Each row is a point. Each copy is the shape, with its points in the same order, stretched, turned, moved and blurred by noise. Is it also mirrored, or only turned?
In the rows, zero is written as 100.

Shape (5 x 2):
105 68
79 125
63 81
91 108
123 166
Copy 1:
92 137
102 75
61 92
104 89
174 75
Copy 1 is: mirrored
Copy 2, 5 rows:
119 146
61 115
70 156
83 123
84 66
Copy 2 is: mirrored
Copy 3:
108 106
69 75
69 113
84 76
95 11
Copy 3 is: mirrored

Shape, 10 rows:
132 91 65 143
160 101 95 103
78 113 138 94
89 141 78 104
89 107 68 128
64 154 127 104
91 137 153 135
132 138 91 166
65 62 88 117
121 86 48 80
Copy 1 (10 x 4):
109 78 27 89
132 81 51 42
99 139 146 90
144 114 82 135
116 95 72 133
117 167 134 124
88 183 110 80
117 147 13 75
80 78 126 127
147 34 77 110
Copy 1 is: mirrored
Copy 2 (10 x 4):
117 55 83 123
92 88 121 136
94 137 84 92
66 92 59 114
99 72 60 99
75 138 53 115
109 143 68 133
117 81 63 161
119 84 72 59
70 60 101 89
Copy 2 is: mirrored
Copy 3, 10 rows:
91 47 75 102
91 108 91 144
108 123 159 109
64 102 118 80
88 67 98 74
71 114 170 88
83 84 174 117
55 32 110 108
134 76 109 73
100 118 64 95
Copy 3 is: only turned

Shape, 13 rows:
100 140 77 84 142 92 72 90
91 103 85 100 123 80 97 101
129 130 77 100 129 157 86 158
115 115 79 153 82 90 100 94
87 80 147 75 166 113 152 102
130 81 98 119 92 44 112 34
117 119 173 115 126 62 89 97
135 116 128 77 61 23 86 135
93 129 80 86 88 79 87 145
110 133 74 125 73 155 115 100
95 154 80 100 74 114 79 102
134 157 119 66 116 69 106 67
90 84 38 83 65 124 75 53
Copy 1 (13 x 8):
121 154 103 81 74 95 106 51
121 124 89 108 105 113 88 76
145 76 65 29 48 106 102 76
152 94 92 124 94 150 143 123
84 129 61 46 191 107 52 71
115 122 91 162 167 118 149 91
138 142 130 91 169 66 113 121
148 107 93 152 115 10 92 134
130 110 80 110 56 79 72 106
108 76 57 74 60 165 147 120
107 121 95 92 43 114 128 113
99 177 76 79 123 48 145 80
47 71 92 137 55 154 137 76
Copy 1 is: only turned
Copy 2:
67 125 87 44 130 114 112 114
83 112 105 76 102 111 92 128
135 123 78 100 143 156 128 128
62 142 99 119 87 129 112 101
120 86 137 93 133 81 19 112
50 139 106 83 56 66 50 76
74 110 130 125 129 50 102 75
103 108 144 108 81 68 159 78
100 104 120 87 106 133 156 119
84 123 100 114 111 171 115 69
63 112 108 88 117 150 157 68
57 140 128 48 126 76 104 43
74 91 66 64 57 155 95 83
Copy 2 is: mirrored

Shape (17 x 11):
112 96 84 124 128 117 88 89 120 102 78
117 123 140 100 101 103 92 80 118 84 111
114 94 128 124 115 42 99 119 115 127 80
99 89 85 108 116 81 86 132 119 87 112
95 115 85 109 102 117 96 85 113 105 85
111 98 92 107 105 96 107 94 42 83 102
98 102 107 110 116 67 119 101 110 92 78
117 97 85 126 114 99 109 85 118 114 94
91 97 92 103 113 112 106 101 118 123 106
99 98 93 121 103 112 116 97 121 87 83
109 110 129 123 102 121 88 97 103 107 74
81 99 84 101 101 92 96 107 108 99 117
121 93 144 5 105 114 113 91 59 88 101
118 95 105 120 113 112 115 106 106 105 108
126 110 87 19 107 109 99 90 119 117 100
106 135 93 123 107 117 106 122 112 91 103
97 116 118 118 140 106 106 93 79 93 99
Copy 1, 17 rows:
119 127 108 111 83 70 90 85 130 114 113
82 108 131 112 119 112 91 73 98 83 95
138 88 108 117 89 94 126 84 121 100 37
119 116 115 148 90 87 118 111 116 98 105
86 108 89 93 86 82 101 103 123 98 119
123 58 83 96 92 102 108 73 65 115 122
136 85 107 100 95 102 124 90 125 91 88
110 118 101 97 57 84 98 89 121 110 104
101 119 94 103 77 88 90 118 110 86 108
110 119 99 107 85 103 102 97 137 95 113
104 112 90 106 117 98 91 76 120 99 80
95 93 101 118 83 93 104 125 107 89 118
110 78 124 56 150 118 100 103 13 103 104
114 126 97 111 81 101 99 86 108 97 101
74 123 124 67 94 77 113 132 61 114 126
90 123 84 122 93 95 124 92 127 67 115
129 82 97 102 107 91 98 69 88 78 101
Copy 1 is: mirrored
Copy 2, 17 rows:
107 104 111 126 81 103 91 74 103 71 104
103 106 111 64 102 105 112 60 64 86 107
100 110 156 93 74 160 138 92 113 104 72
113 110 119 92 98 80 116 117 123 91 89
105 104 86 116 81 98 107 83 81 84 114
145 68 98 97 93 111 70 98 79 120 75
103 87 130 94 59 120 125 97 92 88 87
108 88 115 117 78 109 108 74 112 97 117
89 87 108 113 103 108 117 103 110 87 122
115 95 107 97 68 94 103 92 97 84 125
120 121 110 98 93 135 96 73 79 77 109
104 98 110 105 101 84 119 109 102 104 103
47 70 73 28 109 124 58 102 55 111 62
115 80 112 90 99 109 102 89 117 91 122
31 89 49 73 99 87 98 85 96 103 77
140 99 79 91 96 89 125 93 106 72 117
128 69 123 102 102 124 104 91 75 67 88
Copy 2 is: only turned

Shape:
132 96 122 130 117 107 104 97 84 116 96 122
102 100 97 136 104 112 69 105 74 120 108 93
95 113 94 126 107 107 129 89 108 81 82 121
126 97 113 87 87 118 107 123 121 97 94 130
119 79 99 92 102 117 68 112 110 59 126 108
71 71 89 105 130 128 116 69 78 121 97 79
75 77 95 84 131 143 135 105 105 100 117 120
116 112 132 92 103 98 103 84 68 87 122 90
102 99 128 84 71 100 128 91 70 100 74 129
74 113 129 136 88 102 82 119 76 62 67 90
133 107 139 108 66 114 96 98 80 103 126 97
129 98 121 129 99 98 101 128 81 119 123 116
79 77 92 145 73 130 87 76 125 100 87 75
114 116 83 124 108 101 96 95 109 116 128 86
131 104 112 118 88 85 83 121 122 92 79 92
70 69 109 108 70 81 118 74 98 109 90 98
107 121 113 117 119 106 75 72 109 106 128 113
87 88 134 108 129 137 102 134 85 74 76 96
Copy 1, 18 rows:
142 101 80 88 89 101 137 104 48 99 95 73
120 82 100 81 101 127 117 111 82 94 97 45
106 90 108 128 114 92 120 103 84 93 121 115
127 128 112 99 82 116 120 106 65 92 81 136
95 140 144 92 112 88 103 127 96 72 61 100
59 69 69 117 127 104 121 102 65 148 104 68
78 119 75 146 135 107 127 117 74 139 63 124
103 129 111 88 109 96 90 72 87 110 97 59
109 114 96 112 57 103 116 81 84 154 116 106
86 116 146 110 80 114 164 84 129 96 132 58
133 119 123 82 73 114 83 66 58 97 74 60
149 108 80 89 81 114 123 88 79 85 64 71
72 55 129 114 85 108 107 106 51 80 113 74
118 81 98 89 134 118 73 102 73 63 95 79
116 110 124 71 81 109 125 89 82 48 111 102
66 73 84 124 58 91 92 94 84 123 113 85
124 124 106 95 128 118 78 131 53 70 106 60
80 141 113 114 108 114 195 85 96 121 92 88
Copy 1 is: only turned
Copy 2:
90 90 125 113 92 100 103 71 69 68 95 97
125 119 80 105 83 137 101 76 54 73 111 103
84 54 91 125 121 85 82 114 115 98 99 122
82 107 128 95 107 81 96 76 129 113 77 123
88 104 124 63 81 126 110 93 87 131 96 125
113 87 80 107 109 107 124 112 78 86 141 58
93 92 109 88 137 103 108 90 134 117 130 87
115 62 126 76 81 142 98 91 97 89 57 63
105 49 122 102 93 60 98 89 136 69 68 91
100 57 69 117 70 131 102 119 130 58 89 149
122 78 134 70 100 139 120 54 82 91 59 103
116 113 144 99 102 127 101 70 76 86 78 118
92 95 48 99 125 114 144 113 61 101 135 142
123 123 97 105 113 132 86 93 55 116 93 97
83 127 110 117 78 104 97 108 93 105 52 135
109 79 97 99 126 67 121 142 90 78 101 100
94 95 84 75 109 136 90 90 63 78 96 76
76 84 101 106 74 136 125 93 152 79 101 125
Copy 2 is: mirrored
Copy 3 (18 x 12):
75 73 73 67 101 62 100 62 125 123 107 100
127 66 68 46 109 86 124 98 144 123 122 105
78 79 110 101 136 93 66 93 100 109 127 114
77 111 89 138 99 64 87 73 106 70 106 98
142 129 81 110 90 62 97 66 115 107 120 115
114 84 105 62 114 91 145 101 72 121 121 94
99 112 120 121 102 43 109 97 71 75 139 101
107 61 109 76 58 105 90 55 92 128 101 106
56 48 128 125 97 120 116 49 94 90 95 109
117 76 145 71 127 144 103 92 156 115 122 124
96 70 75 70 51 104 115 39 109 101 124 102
86 77 67 77 68 61 113 91 131 107 108 108
124 117 86 52 147 123 133 80 110 90 148 117
119 83 53 67 94 84 82 122 103 123 114 96
93 114 68 84 104 104 86 102 137 112 89 100
88 93 101 94 111 134 149 87 76 104 95 144
137 78 78 43 106 73 70 79 109 107 105 115
104 115 148 85 104 80 112 82 141 95 130 93
Copy 3 is: mirrored

Shape (18 x 12):
81 125 53 103 117 64 84 103 110 94 123 116
113 99 113 127 94 102 103 106 110 128 39 58
120 111 56 107 134 102 100 133 58 126 86 79
143 156 73 86 57 107 100 91 105 85 106 98
82 86 106 91 153 117 83 61 114 124 116 88
114 82 101 93 118 95 80 65 99 85 84 105
117 93 97 97 110 96 128 73 120 127 102 66
109 79 62 91 108 47 118 115 100 146 115 139
116 91 106 94 104 70 54 79 139 84 107 98
146 125 99 46 108 75 130 92 74 85 41 90
86 77 54 102 55 72 65 83 70 105 95 138
119 92 30 95 71 118 112 61 132 77 93 119
83 47 86 78 124 108 134 108 120 121 125 133
117 52 80 71 113 36 123 133 84 108 101 109
51 119 63 64 138 116 85 103 46 72 114 62
97 125 70 80 94 150 119 69 89 66 94 131
87 85 128 87 131 97 85 136 93 65 86 53
95 112 83 142 130 83 108 90 70 115 115 57
Copy 1, 18 rows:
125 52 147 70 92 95 89 151 110 97 69 112
81 92 34 63 101 139 136 79 90 133 156 72
117 64 68 123 90 104 93 166 66 122 154 106
139 70 34 81 130 94 64 161 103 65 76 72
79 112 122 97 61 56 98 62 130 115 109 83
94 71 80 60 86 75 85 70 70 96 83 91
80 96 64 113 95 80 126 96 141 108 97 89
83 54 149 137 94 111 101 150 75 73 71 104
78 71 90 25 84 109 78 80 114 82 71 107
151 66 7 109 71 85 124 101 46 79 61 79
83 57 133 45 122 98 82 158 43 76 69 78
106 54 76 95 119 67 69 135 100 114 42 64
78 115 155 170 86 98 101 107 93 118 76 106
86 69 103 127 82 126 128 148 56 89 62 146
154 121 104 84 67 50 114 169 104 133 98 118
157 92 89 115 113 53 67 115 66 108 68 59
111 126 62 62 77 131 128 97 92 139 127 143
100 70 93 73 117 79 125 133 118 118 142 129
Copy 1 is: only turned
Copy 2:
102 71 55 75 54 88 79 138 120 131 75 94
58 96 74 125 93 107 81 62 136 65 145 92
118 119 32 74 110 87 49 126 121 81 150 105
73 137 49 131 68 59 90 71 63 144 113 117
82 73 84 125 153 82 81 145 152 83 64 121
55 79 84 133 125 97 103 145 122 116 104 122
68 105 82 94 106 53 78 88 115 89 118 118
123 52 72 12 109 74 80 105 102 138 125 79
35 60 103 121 110 109 75 127 99 123 56 105
72 163 44 140 113 43 95 127 128 127 160 83
79 43 43 57 93 144 153 106 90 144 127 123
49 47 42 125 48 52 96 111 71 145 147 151
111 35 98 71 135 55 108 148 77 88 113 85
92 79 86 22 120 79 95 148 75 103 142 69
98 142 15 118 103 92 123 195 129 55 94 113
96 103 46 170 84 52 136 142 95 128 128 130
58 116 98 137 117 109 98 171 96 29 91 72
99 128 74 63 71 98 85 111 142 74 112 132
Copy 2 is: only turned
